Each wall is flat, endless, passes through zero and stands at right angles to its row. A trip goes straight from one point to another. Which walls does it cross, in order?

Walls:
(1): [ 0.55 -0.22  0.08]
(2): [-0.74 -0.05 -0.15]
(3): [-0.77 -0.06  0.05]
(4): [-0.07  0.24 -0.23]
Trips:
[0.47 0.55 0.29] to [ 0.09  0.45 -0.37] => 1
[1.00 0.33 0.47] to [0.22 0.05 0.35] => none
[-0.09  0.03 -0.47] to [ 0.08 -0.03  0.00] => 3, 1, 2, 4
[ 0.23 -0.67 -0.38] to [-0.12  0.12  0.32] => 3, 2, 1
[ 0.40  0.17 -0.53] to [ 0.17 -0.07  0.24] => 4
[ 0.59 -0.75 -0.01] to [0.44 0.13 0.29] => none
[ 0.35  0.36 -0.38] to [-0.84 -0.10  0.27] => 1, 2, 3, 4
[ 0.47 -0.73 -0.64] to [0.89 0.05 0.08] => none

Walls:
(1): [-0.01  0.20  0.11 -0.06 -0.09  0.23  0.13  0.41  0.96  0.38  0.40  0.23
  0.84  0.15]
(2): [-0.24  0.18  0.88  0.08  0.51 -0.19  0.09 -0.14 -0.61  0.70  0.17 -0.20
  0.57  0.03]
(3): [-0.02 -0.14  0.89  0.23 -0.23 -0.01 -0.24  0.44  0.34  0.30  0.39  0.46
 -0.40 -0.03]
(4): [ 0.50 -0.02  0.38  0.21  0.14  0.08 -0.21  0.57 -0.24 -0.11 -0.13 -0.75
  0.59 -0.20]
(5): [-0.28  0.49 -0.18  0.00  0.41 -0.12  0.51 -0.18  0.17 -0.47 -0.58 -0.10
  0.20 -0.46]
Trips:
[ 0.44  0.29  0.16  0.11  0.17 -0.12 -0.17 -0.30  0.23  0.10  0.35 -0.29
 -0.07  0.47] to [ 0.04  0.42  0.22 -0.32  1.20  0.01 -0.13 -0.80  0.81  0.12 -0.03 -0.48
  0.08 -0.02] => 3, 5, 4
[-0.21 -0.01 -0.12 -0.07  0.13  0.16  0.10  0.03  0.08 -0.02  0.38 -0.56
 -0.08  0.51] to [-0.72  0.19 -0.26 -0.11 -0.62  0.30  0.21 -0.25 -0.22 -0.54  0.25  0.44
  0.02 -0.08] => 4, 2, 5, 1
[-0.14 -0.30 -0.73 -0.21  0.11 -0.32  0.01  0.21 -0.15  0.36 -0.11 -0.89
  0.75 -0.53] to [-0.13 -0.05  0.31 -0.20  0.85  0.17 -0.25  0.30  0.04  0.32 -0.34 -0.55
 -0.25 -0.38] => 1, 3
[-0.12 -0.48 -0.62 -0.07 -0.06  0.02 -0.08  0.12 -0.80  0.52 -1.16  0.04
 -0.25 -0.15] to [ 0.16 -0.26 -0.03 -0.52  0.49  0.72 -0.12  0.03  0.08 -0.03 -0.18  0.11
  0.56 -0.38] => 4, 2, 1

Walls:
(1): [ 0.10 -0.29  0.35  0.16 -0.38 -0.14  0.33  0.14  0.89  0.81 -0.42 -0.13
 -0.31  0.28 -0.53  0.11 -0.54  0.55  0.81  0.18  0.59 -0.01 -0.26 -0.09
  0.31  0.16 -0.48 -0.45  0.54 -0.39  0.00  1.00  0.00 -0.02  0.09  0.34
 -0.12 -0.44 -0.29  0.10  0.50 -0.21  0.52  0.20  0.86  0.51  0.12  0.06]
(2): [-0.34 -0.29  0.00 -0.49 -0.14 -0.80  0.02 -0.39  0.64 -0.33  0.29 -1.07
 -0.06 -0.35 -0.99 -0.31 -0.02 -0.14  0.07 -0.50  0.04 -0.13 -0.43  0.26
  0.17 -0.11 -0.16 -0.04 -0.16  0.01 -0.27  0.18  0.47  0.06 -0.31  0.22
  0.41 -0.38  0.02  0.42 -0.26 -0.15 -0.04  0.07 -0.02  0.09  0.04 -0.09]
(3): [-0.40  0.98 -0.18 -0.16  0.48  0.61 -0.02  0.32  0.28  0.18  0.76 -0.09
 -0.19 -0.35  0.76  0.71 -0.40 -0.50  0.09  0.04  0.55 -0.13 -0.75 -0.02
 -0.41 -0.16  0.29 -0.16 -0.57  0.96  0.20  0.25  0.85 -0.43 -0.25  0.67
 -0.09 -0.43 -0.72  0.05 -0.37  0.55 -0.71 -0.02  0.70 -0.34 -0.27 -1.06]
(4): [ 0.03 -0.30 -0.14  0.07  0.00 -0.05  0.48 -0.27  0.10  0.42  0.26 -0.39
  0.30  0.31  0.19  0.52 -0.03 -0.01 -0.09 -0.56  0.20 -0.07 -0.21 -0.55
  0.58 -0.03  0.01  0.18 -0.86  0.20 -0.27 -0.34  0.05 -0.12 -0.22 -0.02
  0.05  0.17  0.91 -0.55  0.50  0.24  0.12 -0.38 -0.62  0.02 -0.05  0.01]
(5): [ 0.13 -0.10 -0.22 -0.62  0.05  0.16  0.12 -0.42 -0.38 -0.07 -0.04  0.46
 -0.09 -0.44  0.22  0.62  0.28 -0.06 -0.25  0.25  0.90  0.26  0.08 -0.53
 -0.22 -0.23 -0.01  0.30 -0.12 -0.15 -0.82  0.14  0.53 -0.25  0.02  0.31
  0.22  0.17  0.27 -0.10  0.36 -0.25  0.14 -0.22 -0.44  0.03  0.66 -0.04]
(6): [-0.45  0.36 -1.02 -0.21 -0.53 -0.54  0.67  0.23  0.19 -1.05 -0.34  0.23
 -0.07  0.05  0.00 -0.18  0.40  0.19 -0.20  0.08 -0.27  0.36  0.06  0.25
  0.00  0.46 -0.13 -0.16 -0.02  0.43 -0.05  0.60 -1.11  0.15 -0.38  0.00
 -0.64  0.06 -0.17  0.03  0.47  0.52  0.32 -0.32  0.67  0.07  0.98 -0.04]
Trips:
[-0.06 -0.30 -0.38 -0.13  0.06 -0.61 -0.57 -0.32 -0.73 -0.24 -0.36  0.32
  0.30  0.00  0.04  0.52 -0.26  0.48  0.04  0.76  0.25 -0.19 -0.69  0.01
 -0.34  0.00  0.30  0.35 -0.60 -0.77  0.50 -0.62  0.24  0.12 -0.73 -0.49
 -0.64 -0.07  0.20 -0.50  0.53 -0.52 -0.27 -0.27  0.26 -0.41  0.37  0.81] to [ 0.02 -0.04  0.21  0.73 -0.08  0.36 -0.19 -0.14 -0.03  0.28  1.00  0.43
  0.13  0.17 -0.34 -0.01  0.31 -0.19 -0.28 -0.01 -0.38 -0.31 -0.69  0.42
  0.13  0.11 -0.18  0.20 -0.86 -0.16 -0.66  0.86  0.41  0.03  0.29  0.50
 -0.29 -0.39 -0.19  0.29  0.64 -0.19  0.51  0.36  0.67 -0.01  0.07 -0.40] => 1, 3, 2, 6
[-0.89  0.29  0.31 -0.51 -0.04  0.27 -0.15 -0.04  0.35 -0.14 -0.14  0.22
  0.45  0.31  0.78  0.25  0.63 -0.49  0.18  0.02 -0.32  0.00 -0.46 -0.02
 -0.35  0.24 -0.25  0.22 -0.41 -0.59  0.30  0.03 -0.55 -0.30  0.31 -0.46
 -0.64  0.25  0.46  0.20 -0.07  0.20 -0.70 -0.06 -0.22 -0.15  0.00  0.37] to [ 0.18 -0.60  0.54 -0.24  0.27 -0.26  0.19 -0.35  0.18 -1.15  0.51 -0.53
  0.09  0.02  0.25 -0.14  0.66  0.21  0.47  0.06 -0.25  0.34  0.23 -0.48
 -0.80  0.44  0.18  0.16  0.10 -0.14 -0.03 -0.22  0.74 -0.70  0.43 -0.11
 -0.03 -0.07 -0.40 -0.26 -0.25  0.31  0.00 -0.08  0.27 -0.82 -0.35  0.36] => 4, 6, 2, 5
[ 0.77  0.23  0.18 -0.45  0.16  0.35 -0.15 -0.65  0.21  0.06  0.06  0.13
 -0.09  0.33 -0.01 -0.54  0.17 -0.37  0.32 -0.17  0.22  0.39 -0.44 -0.15
  0.30  0.27  0.02 -0.58  0.15  0.01 -0.12 -0.29 -1.04 -0.12 -0.09 -0.60
 -0.17 -1.21 -0.60  0.27 -0.07  0.20 -0.73  0.25  0.41  0.07  0.24 -0.52] to [-0.59  0.08 -0.09 -0.41 -0.18 -0.58 -0.35 -0.16 -0.09  0.53  0.40 -0.39
 -0.26  0.16  0.20 -0.32 -0.11  0.13  0.36  0.20  0.60  0.36 -0.39 -0.32
  0.22 -0.02 -0.55  0.37  0.11  0.23  0.14 -0.04 -0.09  0.08  0.09 -0.06
  0.29  0.05  0.03 -0.07 -0.42  0.40  0.07  0.31 -0.19  0.09  0.41  0.28] => 4, 5, 6
[ 0.44  0.47 -0.54  0.49  0.17  0.16  0.23 -0.10  0.68 -0.08  0.42 -0.23
  0.20  0.25  0.73  0.33  0.54  0.79  0.17  0.77 -0.93 -0.08  0.21 -0.06
 -0.39 -0.14  0.24  0.04  0.08 -0.02 -0.09 -0.47  0.28  0.10 -0.18 -0.41
 -0.36 -0.02  0.19  0.17 -0.32 -0.56 -0.65  0.12  0.29  0.28  0.56 -0.03] to [-0.08  0.12  0.11 -0.22  0.13 -0.11  0.00 -0.89  0.63 -0.04 -0.43 -0.34
 -0.43 -0.06  0.52 -0.30  0.16  0.68 -0.27  0.08  0.17  0.45  0.25 -0.03
  0.19 -0.26 -0.21 -0.60 -0.63 -0.38  0.69 -0.43 -0.31 -0.15 -0.13 -0.10
  0.24  0.21 -0.44  0.23  0.04  0.24 -0.04  0.62  0.11  0.35  0.52  0.16] => 3, 1, 2
[ 0.26  0.25  1.03 -0.49 -0.34 -0.17 -0.16 -0.58 -0.07  0.60  0.71  0.39
  0.33 -0.03  0.29  0.40  0.13  0.62  0.36  0.46 -0.68  0.23 -0.18  0.09
  0.07  0.51  0.02 -0.27  0.21 -0.25  0.16  0.11  0.07  0.36 -0.43  0.05
  0.24 -0.09 -0.21  0.42  0.39 -0.41 -0.19  0.73  0.03 -0.04 -0.55  0.09] to [-0.06 -0.08 -0.11  0.17  1.37 -0.50  0.54  0.52 -0.35 -0.36 -0.57 -0.14
  0.25  0.26  0.77  0.12  0.07  0.09  0.38 -0.42  0.06  0.21  0.10 -0.93
 -0.50 -0.04 -0.13 -0.59 -0.06 -0.45 -0.15  0.12  0.34  0.57  0.52 -0.23
 -0.45 -0.46 -0.15  0.05 -0.33 -0.05 -0.43 -0.16 -0.75  0.37  0.31  0.32] => 5, 1, 4
[-0.05 -0.46 -0.70 -0.49  0.05 -0.15 -0.11 -0.08 -0.31  0.46  0.11  0.23
  0.57 -0.25  0.24 -0.14  0.17  0.14 -0.15  0.11  0.07 -0.50 -0.76  0.08
  0.82 -0.09  0.30 -0.33  0.37  0.66 -0.34 -0.30 -0.33  0.30 -0.25  0.21
  0.34  0.68  0.33  0.17 -0.31 -0.25  0.63  0.00  0.01 -0.27 -0.20  0.04] to [ 0.06 -0.55 -0.14 -0.54  0.63  0.08 -0.48 -0.37  0.54  0.11  0.51 -0.24
  0.49  0.46  0.48 -0.12 -0.07  0.51  0.26 -0.02  0.02 -0.06 -0.33 -0.52
  0.02 -0.47  0.59 -0.27 -0.39  0.18  0.39  0.19 -0.29 -0.11 -0.15  0.04
 -0.09 -0.31  0.23 -0.64  0.42 -0.79 -0.45 -0.50 -0.73  0.47 -0.14  0.00] => 6, 3

Walls:
(1): [ 0.19  0.23 -0.60  0.40 -0.26 -0.31 -0.15  0.23  0.13  0.58 -0.42 -0.34
  0.63 -0.33  0.28 -0.14 -0.08  0.33  0.33  0.05  0.24  0.13  0.49 -0.18
  0.05  0.19  0.80 -0.42  0.19 -0.66  0.86  0.55  0.08  0.02 -0.25 -0.75
 -0.43 -0.34 -0.40  0.37 -0.22 -0.33  0.65 -0.60  0.37  0.31 -0.74  0.11]
(2): [ 0.49 -0.06 -0.11  0.26  0.29 -0.88 -0.14  0.12 -0.15 -0.11 -0.12 -0.59
 -0.50  0.20 -0.25 -0.26  0.07 -0.10 -0.55  0.73  0.25  0.48 -0.77 -0.52
 -0.69  0.08  0.19 -0.02  0.43 -0.41  0.78  0.28 -0.21 -0.20  0.23 -0.16
 -0.02  0.68  0.19  0.02 -0.33 -0.39 -0.05  0.34 -0.16 -0.16 -0.15  0.37]
(3): [ 0.14 -0.04 -0.63 -0.48 -0.36 -0.05  0.47  0.08 -0.29  0.00 -0.11  0.25
 -0.46  0.00 -0.05  0.12  0.27 -0.40 -0.18  0.44 -0.59  0.09  0.18 -0.25
  0.48  0.39 -0.54 -0.24  0.31 -0.13  0.64  0.37 -0.56  0.75  0.07  0.29
  0.26 -0.54 -0.40 -0.46 -0.27 -0.02  0.00  0.22  0.04  0.28  0.37  0.03]
(4): [-0.14 -0.49  0.65 -0.05  0.79 -0.15 -0.54 -0.01  0.30  0.07  0.05  0.60
  0.03  0.02  0.82 -0.24  0.22  0.18  0.41  0.05 -0.07 -1.06 -0.34  0.82
 -0.11 -0.24 -0.21  0.45 -0.53  0.15 -0.46 -0.29 -0.44  0.28  0.01  0.38
 -0.41 -0.13 -0.63 -0.16 -0.78  0.79 -0.44  0.13 -0.49 -0.14 -0.07  0.17]
(5): [ 0.12 -0.18  0.79 -0.08  0.16  0.68  0.17  0.34 -0.22  0.64  0.66  0.21
 -0.33 -0.41 -0.33  0.29  0.03 -0.27 -0.28 -0.48 -0.53 -0.36 -0.21  0.54
  0.20  0.90 -0.27  0.65  0.24 -0.03  0.90  0.29  0.27 -0.34  0.49  0.12
 -0.07 -0.74 -0.71  0.84 -0.13 -0.03  0.28 -0.68  0.04 -0.36 -0.51  0.34]
(6): [-0.28 -0.94  0.44 -1.18 -0.27 -0.25 -0.21 -0.06  0.21 -0.10  0.12  0.85
  0.62 -0.43 -0.03 -0.24  0.11 -0.25  0.49 -0.39 -0.30  0.37  0.34 -0.01
 -0.30 -0.17 -0.18  0.07  0.47 -0.23  0.43  0.03  0.30 -0.81 -0.33  0.39
  0.91  0.23  0.91  0.45 -1.11  0.41  0.23  0.31 -0.35 -0.51  0.49  0.76]
(7): [-0.59  0.03 -0.25  0.62  0.06  0.48  0.03  0.86  0.11 -0.46 -0.60  0.53
 -0.31 -0.15  0.18  0.54 -0.26  0.12  1.08 -0.12 -0.39  0.47 -0.38 -0.15
 -0.76 -0.03 -0.82 -0.43 -0.11  0.16 -0.51 -0.03  0.33 -0.31 -0.01  0.36
  0.16  0.06  0.37  0.64  0.14  0.37 -0.26  0.01 -0.37 -0.74 -0.27  0.17]
Trips:
[-0.01 -0.15 -0.05 -0.42  0.18  0.11 -0.17 -0.11 -0.08  0.61  0.03 -0.40
  0.16 -0.46  0.47 -0.49 -0.32  0.48  0.16  0.12  0.03 -0.07 -0.55  0.09
 -0.12  0.31  0.42  0.20  0.24  0.13 -0.35 -0.21 -0.77 -0.07 -0.27 -0.01
  0.02  0.25 -0.02 -0.01  0.71 -0.57  0.09  0.45 -0.44 -0.15  0.05 -0.17] to [-0.44 -0.45  0.35  0.17  0.34 -0.59 -0.05 -0.01  0.53  0.26 -0.32  0.35
  0.10  0.19  0.33 -0.42 -0.14 -0.46  0.13 -0.09 -0.05  0.20 -0.61 -0.87
 -0.29 -0.09  0.58 -0.01 -0.25  0.03 -0.35 -0.06  0.37 -0.33 -0.26 -0.35
  0.52 -0.85  0.52  0.28  0.55 -0.87 -0.21 -0.19  0.03  0.11  0.34 -0.05] => 1, 4, 6, 7
[-0.05  0.07 -0.38  0.26  0.23  0.40  0.49 -0.16 -0.20 -0.09 -0.42 -0.76
  0.10  0.14 -0.24 -0.43  0.04  0.15 -0.21 -0.22 -0.36  0.16  0.15  0.41
  0.13  0.48  0.05 -0.46  0.19 -0.23 -0.14  0.04 -0.63  0.58 -0.05  0.48
 -0.10  0.58 -0.05 -0.35 -0.25  0.24  0.46  0.44 -0.58  0.40  0.33  0.37] to [-0.45  0.03 -0.15  0.43 -0.61  0.31  0.02  0.54 -0.10 -0.10  0.71 -0.28
  0.28 -0.08  0.13  0.55 -0.11  0.01 -0.06 -0.31 -0.29 -0.15  0.14  0.04
  0.15  0.36 -0.20  0.31 -0.34 -0.24 -0.17 -0.28 -0.40  0.23  0.01 -0.48
  0.05  0.57  0.48 -0.09  0.50  0.27 -0.31 -0.23 -0.28 -0.22 -0.66 -0.05] => 2, 7, 3, 5
